Each point is reached from the start by the listed moves, each made once or not at all, plus a little noise. Is the number of moves made odd or even? Then give how often each move was made.
(in the rows, 128 means zero)

Moves:
(1): [158 116  96  99]
(2): [118 162 105 126]
(3): [153 158 176 100]
Start: [105 129 131 131]
Points:
[163 148 147  73] => even (1, 0, 1)
[ 96 164 108 131] => odd (0, 1, 0)
[150 182 124  71] => odd (1, 1, 1)

Moves:
(1): [165 120 130 127 150 124 141 124 122 117]
(2): [123 153 116 123 152 102 133 105 153 142]
(3): [137 121 187 112 164 149 114 100 127 159]
(4): [128 138 103 148 107 152 140 121 132 140]
(5): [130  95 118 166 147 136  99 151  98 118]
(6): [125 131 142  81 169 148 145 124 111 124]
(7): [112 119 160 136 147 137 144 118 111 116]
(8): [122 142 128 131 131 116 150 145 123 151]
Start: [128 122 143 129 123 120 119 127 122 133]
Points:
[151 122 210 143 181 158 170  96  95 179] => odd (1, 0, 1, 1, 0, 0, 1, 1)
[156  80 229 158 218 140 126 126  62 157] => odd (1, 0, 1, 0, 1, 0, 1, 1)
[157 149 108 142 146 115 152  91 148 148] => odd (1, 1, 0, 1, 0, 0, 0, 0)
[122 122 195  99 244 130 120 111  92 186] => odd (0, 1, 1, 0, 1, 1, 0, 1)
[170 132 195 105 205 111 124  74 139 167] => odd (1, 1, 1, 0, 0, 0, 0, 0)
[128 100 118 138 165 170 121 141  79 133] => odd (0, 0, 0, 1, 1, 1, 0, 0)

Moves:
(1): [151 122 129 132 146 147  93 144 159 115  96 106 123]
(2): [118 116 142 138 167 150 114 135 141 137 130 133 123]
(3): [134 128 134 125 116 152 138 130 127 149 119 103 133]
(4): [127 142 131 132 108 131 121 107 113 130 119 142 138]
(5): [103 134 135 169  96 128 158 116 120 106 137 139 114]
(6): [115 141 101 131 139 131 145 121 107 106 136 120 129]
(7): [168 150 137 144 117 143 118 121 137 143 144  99 161]
(8): [133 113 125 119 138 140  97 118 145 123 141 110 118]
(9): [104 130 142 133 108 154 119 146 142 125 133 109 152]
(10): [110 170 139 136  92 106 152 130  77 133 146 157  99]
(11): [126 163 197 111  90 144 131 110 133 138 121  82 149]
Start: [181 163 125 122 143 121 144 113 126  99 113 109 127]
Points:
[137 217 141 158 134 171 118 127  96  76 106 102 123] => even (1, 1, 0, 1, 0, 1, 0, 0, 1, 1, 0)
[207 220 136 144 105 197 110 128 122  98 133  15 146] => odd (1, 0, 1, 0, 0, 1, 1, 1, 1, 1, 0)
[150 200 214 149  72 177 136 114 168  75  86  31 149] => even (1, 0, 0, 0, 1, 0, 0, 0, 1, 0, 1)
[179 231 129 179  75 152 185  80  67  87 168  69 116] => even (0, 0, 1, 0, 1, 1, 1, 1, 0, 1, 0)
